Each row of a before or after table is a point. One or more steps were done to the points. Then noise was added and the rows were shuffled. The steps act on how far a point lies along the listed directions, d1 being the first. Name the steps. A step turns or swaps two directions, mirrors them in a line or flattens them onto one, adds a multiple of one to another, or multiplies one. Angles are multiples of 10 degrees, from the lower direction toward the higher: turns from -170 to 170, lines from 10 to 170 but not 90. Use the fewest steps. Two steps may share a direction if one is a turn and the other turns, adds or multiplies; they go together, in the order done. Otherwise the lowest direction goes first.

Directions:
(1): [ 58 -37 -12]
(2): [ 20  46 -49]
Before (12 x 3)
[[-19 -88  95]
 [-25  28  13]
 [-18  -5  17]
 [-21 -59  49]
 [-61   7  11]
 [ 13  23 -14]
 [-87  24  35]
 [-82  28  36]
 [-46 -23 -11]
 [-41 -56  59]
 [ -5  -8 -39]
 [ -2  43 -11]]
After (12 x 3)
[[-12   8   2]
 [-17   1  -5]
 [-26  24  11]
 [-73  49  14]
 [-77  47  10]
 [-39  -9 -22]
 [ 18  -3   6]
 [ -1  -7  -6]
 [-11  19  16]
 [  3   3   8]
 [-12 -22 -25]
 [-56  21  -1]]
Steps: multiply d2 by 0

Directions:
(1): [-49  -3  53 -31 -24  44  31  57]
(2): [-13  31  14  21 -49   2  65 -68]
(3): [-70  11   6  45 -23 -63 -34  16]
Before (13 x 8)
[[ 11  -2  10 -10  11  41  15   4]
 [ 29  -6 -51   4  25 -30 -48 -21]
 [-10  12 -11  21  -1 -20 -23  17]
 [ 29 -10 -12 -13  54   4 -36  22]
 [-49  17  42 -12 -32  -8  29 -21]
 [ 36   6   2  30 -22   4  54 -87]
 [-78   9  14  34 -20 -29 -22   6]
 [  0  15  -2  -4 -12 -10 -17   9]
 [-52  11  26  -2 -26  10  48  16]
 [ 11  -2  34 -41  -9  35  27   8]
 [  6  -9 -22  16  22 -13 -40  12]
 [-31 -12  35 -18   0  16   8  39]
 [ 48 -13 -48   2  22 -19  -6 -11]]
After (13 x 8)
[[ 52 -14 -49  -2  24 -16  -4 -11]
 [-95  11  15  45 -26 -42 -30   8]
 [ 28  -7 -51   5  23 -29 -50 -20]
 [-33 -11  35 -18  -1  14   7  39]
 [ 19  -2  10 -15  14  47  17   2]
 [ 19  -3  34 -47  -6  43  31   6]
 [-16  13 -11  28  -1 -26 -26  19]
 [ 34  -9 -12 -16  55   8 -33  22]
 [  2  -9 -21  18  21 -16 -42  12]
 [-57  11  26  -1 -28   8  46  18]
 [ 43   3   1  25 -19  10  58 -89]
 [ -3  16  -1  -2 -13 -14 -19   8]
 [-54  18  44  -8 -32 -13  26 -20]]
Steps: multiply d3 by 1.3

Directions:
(1): [-66  46  -7  19  43  32 -17 -80 -13 -21  -7  51]
(2): [ 81  22  22 -12 -58  57 -19 -27 -39 -35  13  34]
(3): [ 50   3   3  -7  35 -49 -93 -17  59  11   0  29]
Before (11 x 12)
[[ 20   2   2  13  -3 -15 -19   1   6   0   0   1]
 [-59 -13  -9   4  26 -30  29  30  24  15 -18 -19]
 [-20  35   2  19   2  45   9 -40 -15 -16   2  33]
 [ 19  -4  -5  -2  -4   5 -22  15   0  -8   4  -1]
 [-38   2 -16   4   8  19  45   0 -20  -1  12 -20]
 [ 19   5   5 -13  -8   6  -2  -6 -11  -6  10   6]
 [  9  22   9 -12   2  14 -21 -26  -5 -10   8  16]
 [-42 -14 -14  -2  41 -44   3  12  18  33   1 -34]
 [ 10  -2   8   3  11 -16  -9  20  26  18  -6  -7]
 [ 11  -3  -3  -4   8 -21 -15  19  16  -8   1 -12]
 [  6  -4   3   0 -11  -7  -6  18   9   7  -5   2]]
After (11 x 12)
[[-25  14 -12   9  26  11 -26 -21   1 -13  -2  18]
 [-16  18   3   6   1  12 -13 -19  -1  -5  -7  26]
 [-32  12  -4  -3  26  -4   1 -22   0  -1   4  10]
 [ 20 -19  -5 -10 -32  15  49  40 -22   1  18 -40]
 [ 11 -43  -5   2 -14 -38  44  82  30  35   0 -59]
 [ 80 -16  22 -22 -72  17  18  51 -16 -12   1 -12]
 [ -9  -5   1 -14  16 -29  -5  18  23  17   4 -21]
 [  6  19  -1   0  10   6 -28 -19   1 -24   2  19]
 [ 95 -15  15 -27 -55   6 -11  28 -22   3  21 -24]
 [ -5  13  -3  19  13 -10 -21 -20   6  -4  -2  12]
 [ 18  22  14   5   3  17 -21 -17   7  -4  -5  21]]
Steps: turn d1 and d2 by -150 degrees; multiply d1 by 2.5

Directions:
(1): [-83  25  83  24  19  23 -31  -4  17   0 -10 -26  19  -3   0 -20 -20  -3
   5 -29]
(2): [  1  -9  26 -13  23 -48 -34   3 -39  44  27  41   7 -52 -17  62  -6 -11
  37 -28]
(3): [-10 -57  20 -45   7  29 -27 -18   8 -63  10  16 -44  10  36  14  54  -6
  25 -29]
(4): [ 27  31  47 -30  43  16  61  13 -38  11 -37  16 -40   3  42 -15 -29  18
  34  13]
(5): [  2 -13 -14  45 -34  11  -4 -17   0 -19   3   4 -41 -49 -35 -49 -25  -5
  84  13]
(6): [ -2   3  -7 -50 -31  28  -6 -15 -43 -15 -37  18  95 -24  -2 -29  17  20
  25   2]
Before (13 x 20)
[[  9  -7 -11 -36  -9  -3   1   2 -23  21  -9  15  56 -13  -2  34  15  -5
   -4   3]
 [ 45  16   5  21  13 -52  30  33 -32  21   8  16 -47 -22 -12  18 -46  -2
   24  17]
 [  3  -5 -25  -2 -25  15  16 -18 -11   0  -6   7  31   0  -7 -17 -11  -5
   -1  -1]
 [ 30 -32 -21 -28 -26 -14   0 -23   4 -10  -5  18   9 -25  -2  -5  35  10
   20   3]
 [ 19 -11 -19 -25  23  -5  27  10  19 -21  12  -5 -53  46  28  19   6 -10
  -26   3]
 [-20  31 -18  22 -32   4   6 -12  15  16 -27 -14  74 -13 -10 -44 -23  12
  -24   6]
 [  8 -15 -35  -8 -25  -9  -1  -4   9  -5  -5   0  26  11  -6  -4  26   7
  -20   7]
 [  6  27  17 -28  35  -7  15  23 -17   9 -28   9  32  31   1  11  -1  22
  -28  -6]
 [-25  31  32   7  43 -51 -10  16   7  63  16  -7  13   4  -4  51 -36 -23
  -47 -32]
 [  8   3 -37 -19  -3 -26  -4   5 -18  23  -5   3  52  -2 -12   2  15   7
  -17   7]
 [  0   8  -7 -45   3   9   2   5 -20   7 -19  -1  33  14  24  10  21  20
  -32   5]
 [-29  12  42 -23  26  25  11  -1  -9   9 -23 -21  11  26  28 -20 -14  21
   -2  -7]
 [ -5   0 -32  43 -27  -1 -24   4  26  -3  23 -13  10 -11 -30 -12  -3 -12
    7   6]]
After (13 x 20)
[[ -9   8  11 -46  13  -5 -13   6 -33  23 -12  10  37  -4  18  29  16  14
  -19 -10]
 [ 37 -10 -22 -44  14   1  31   4 -28  12 -12   6  -4  21  26   4   0  24
    1  14]
 [-19 -13   5  -5  -6 -26 -29  -4  -7  19   6  14  36 -18 -15  21  15  -3
    2 -17]
 [  2  -2 -33  40 -26  -6 -24   2  22   4  27  -7  10 -17 -31  -4  -3 -13
    9   5]
 [ -3  -6  -4  -4 -13  -3  -3 -18 -27  19   3  23  37 -21 -15   8 -15  -8
   18 -18]
 [-31  13   7 -10  10 -20 -24   3 -15  27  -8  -4  63  -8 -16  -2   4   5
   -8 -11]
 [-14  -5  25 -20  41 -15   3  10  10  -3  18   1 -41  25  21  37  -4 -16
   -7 -20]
 [-31   6  26 -21  -4  13  -7  -1 -11  17 -17  -3  66  -7   2  16   5  -5
   -9  -7]
 [ -5  37 -24  17   9   5  39  12  53   9 -15 -52  -1  68  17 -21 -22 -10
  -94  11]
 [ 13  25  11 -31  35  -9  14  22 -20  10 -27  11  30  30   0  16   0  21
  -27  -5]
 [ 26  13 -49   2 -31 -37   3  -8 -18  43  -6  24  66 -39 -20   6 -13   7
   -7   6]
 [-26 -17  43 -14  -8 -11 -27 -27   7   0  -5  10  23 -38  -7  -4  19   9
   31 -24]
 [-19  41  55  48  13  -2  28  26   6  -9 -19 -31 -37   8  -1 -38 -57   5
    3  13]]
Steps: turn d1 and d2 by -140 degrees; add 0.5 times d6 to d2
